Each point is reached from the start by the listed moves, each made 0, 1 or 2 times, or once backwards (-1), plus a little noise. Say if it took an odd or an even number of moves. Then give how often each move was made.
(in the rows, 100 means zero)

Moves:
(1): [114 135 77]
(2): [80 122 112]
Start: [111 127 95]
Points:
[116 69 106] -> even (-1, -1)
[58 137 138] -> odd (-1, 2)
[144 195 48] -> even (2, 0)

Moves:
(1): [122 129 107 102 92 75 98 83 118 110 104]
(2): [83 134 99 108 91 113 105 96 117 79 96]
(3): [89 110 119 97 99 109 103 117 81 111 111]
(4): [76 92 116 130 78 104 124 95 101 108 85]
(5): [103 107 112 90 127 113 101 105 112 84 118]
(6): [118 100 75 96 89 123 107 106 119 103 100]
(7): [106 103 105 82 79 98 139 117 87 85 111]
(8): [84 106 79 118 106 86 89 137 106 114 126]
Start: [90 84 111 98 99 89 104 103 111 94 91]
Points:
[125 89 108 76 63 33 162 162 89 108 149] -> odd (1, -1, 0, 0, 0, 0, 2, 1)
[90 99 119 176 15 40 141 120 126 195 92] -> odd (2, -1, 1, 2, -1, 1, 0, 1)
[118 111 169 122 39 77 191 109 128 132 115] -> odd (2, -1, 1, 2, 1, 1, 1, 0)
[39 127 130 155 47 120 109 30 141 79 15] -> even (0, 2, 0, 1, -1, 0, -1, -1)

Moves:
(1): [112 104 101 93 97 107 96 94 100 102 106 97 102 94]
(2): [102 122 99 106 100 109 105 101 98 102 89 114 100 91]
(3): [106 95 114 98 97 99 111 106 100 93 99 103 100 101]
(4): [104 100 95 107 110 97 108 93 88 93 101 92 108 96]
(5): [98 102 111 88 121 97 100 99 97 110 101 102 99 105]
(6): [93 110 104 97 96 108 100 99 100 78 114 99 99 103]
(7): [97 101 96 93 90 92 111 98 107 102 103 90 88 98]
(8): [102 105 100 112 101 100 100 115 102 113 99 92 84 94]
(9): [106 104 106 107 97 96 93 101 109 93 95 92 103 97]
(10): [87 92 111 112 92 104 104 90 107 115 109 104 105 104]
(11): [105 103 101 104 98 87 93 103 95 100 108 107 101 99]
(12): [113 96 98 112 110 107 104 93 109 94 112 109 85 103]
(13): [96 100 98 97 106 101 106 109 104 100 106 104 108 90]
(14): [111 111 96 102 94 104 105 108 92 99 104 96 105 121]
Start: [103 103 93 100 97 88 102 108 98 118 102 86 104 96]
Points:
[74 134 103 79 103 103 93 96 134 120 93 85 79 74] -> odd (0, 1, -1, -1, 1, 1, 1, 0, 1, 0, -1, 0, 0, -1)
[163 154 70 195 82 82 125 145 113 101 118 68 56 112] -> even (-1, 1, 0, 1, -1, 0, 1, 2, 2, 0, 1, 2, 0, 2)
[60 96 100 89 121 86 124 146 125 168 95 82 47 73] -> even (-1, 0, 0, -1, 1, 0, 1, 2, -1, 0, -1, 0, 1, -1)
[142 142 82 87 71 124 126 135 116 92 128 100 56 64] -> odd (2, 1, 1, -1, -1, 1, 1, 1, -1, -1, 0, 1, 1, 0)
[86 101 100 111 78 71 114 160 126 59 123 44 58 64] -> odd (-1, -1, 1, 0, -1, 2, 1, 2, 1, -1, 0, 0, 1, -1)
[96 139 150 120 82 86 128 131 124 145 72 108 66 100] -> even (-1, 2, 2, -1, 1, 0, 1, 1, 1, 1, 0, 0, -1, 0)
[120 116 107 101 141 95 131 74 116 49 96 97 65 92] -> odd (-1, 1, 1, 1, 1, 1, 1, -1, 1, -1, -1, 2, -1, -1)

Moves:
(1): [108 100 101 97 103 99 101 109 97 96 101 94 99 100 102 104 96 104 98 99 96 94 105 101 96]
(2): [92 98 92 104 109 97 92 100 102 103 91 107 97 94 98 101 98 99 102 104 104 97 101 94 101]
(3): [109 101 114 107 96 97 106 100 98 101 98 101 100 104 105 106 107 96 100 96 101 95 103 107 99]
(4): [96 96 95 93 108 101 96 97 93 94 97 103 97 103 104 104 104 99 98 100 106 102 98 101 108]
(5): [100 102 102 102 93 99 114 99 96 103 93 106 111 99 100 111 99 105 100 105 96 100 97 97 86]
(6): [90 105 86 100 96 99 91 99 100 91 100 77 94 95 95 95 100 104 109 107 106 98 118 89 108]
(7): [97 97 103 99 107 101 102 101 95 102 99 101 96 103 103 94 98 105 96 102 98 107 99 105 100]
(8): [111 105 105 100 100 99 101 100 99 96 96 99 104 107 106 105 96 105 105 108 98 98 106 100 101]
(9): [96 96 104 103 97 95 104 103 101 104 104 93 100 98 102 106 102 98 99 102 96 98 95 105 106]
(10): [99 101 101 102 90 104 99 110 103 97 91 95 106 104 98 104 105 97 95 97 106 95 98 106 98]
(11): [91 98 94 104 102 99 99 101 107 90 101 101 92 101 93 97 99 100 92 97 105 106 94 89 103]
(12): [98 94 101 104 92 109 102 101 108 96 103 95 100 96 103 98 105 101 98 102 99 100 108 102 108]
(13): [110 104 88 98 107 91 96 88 93 97 113 111 107 99 96 75 101 110 107 102 103 97 100 87 105]
(14): [103 101 106 88 95 104 88 117 87 103 112 87 87 111 103 100 107 117 102 102 81 111 93 105 115]
(15): [98 111 99 101 101 103 105 101 103 95 96 101 94 87 93 92 98 97 99 104 108 100 100 98 107]
(16): [102 108 105 105 99 106 109 96 104 98 108 101 91 103 101 94 106 104 93 105 91 92 103 111 95]
(17): [95 91 97 107 96 96 101 101 105 93 89 98 95 93 94 102 100 101 100 96 97 101 96 111 99]
(18): [104 103 102 87 92 91 94 107 99 94 99 101 104 106 100 103 100 102 105 101 100 95 121 101 106]
(19): [94 100 105 104 94 106 97 101 97 95 103 99 92 97 101 97 93 102 97 99 105 93 106 100 99]
(20): [94 102 90 105 107 99 95 107 93 89 106 109 108 96 96 97 102 94 109 101 101 107 102 97 97]
(21): [103 96 98 103 109 96 94 97 97 101 108 95 95 105 96 108 106 106 92 104 102 102 94 114 100]
(22): [102 105 84 110 98 102 105 91 97 103 105 107 96 102 101 97 98 95 96 94 103 98 105 102 104]
(23): [96 100 99 100 98 93 110 102 105 105 94 110 100 101 105 105 103 100 107 98 112 97 92 105 90]
(24): [112 108 96 101 93 90 92 100 99 92 100 96 98 97 104 96 101 94 91 115 101 101 101 99 94]
Start: [101 93 95 101 105 99 93 103 99 100 107 91 95 103 87 101 99 93 97 107 109 95 98 91 113]
Points:
[116 78 84 72 116 86 39 146 64 61 164 100 103 91 88 50 95 135 150 114 67 123 87 58 165] -> even (1, 0, -1, 0, -1, -1, -1, 1, 1, -1, 0, 1, 2, 2, 0, -1, 1, 0, 1, 2, -1, -1, 0, 0)
[51 89 97 59 73 96 90 195 80 105 79 86 104 128 85 120 112 160 138 114 75 91 120 97 86] -> odd (1, 2, -1, -1, 2, 1, 2, -1, 0, 2, 0, 0, 0, 2, -1, 1, 0, 2, 0, 1, -1, -1, 2, -1)
[22 76 80 156 93 127 129 72 147 92 104 89 27 69 63 83 60 87 46 98 112 85 133 100 153] -> odd (-1, 1, -1, -1, 0, 0, 2, 0, 2, -1, 2, 1, -1, -1, 1, 1, 1, 1, 2, -1, 0, 2, -1, -1)
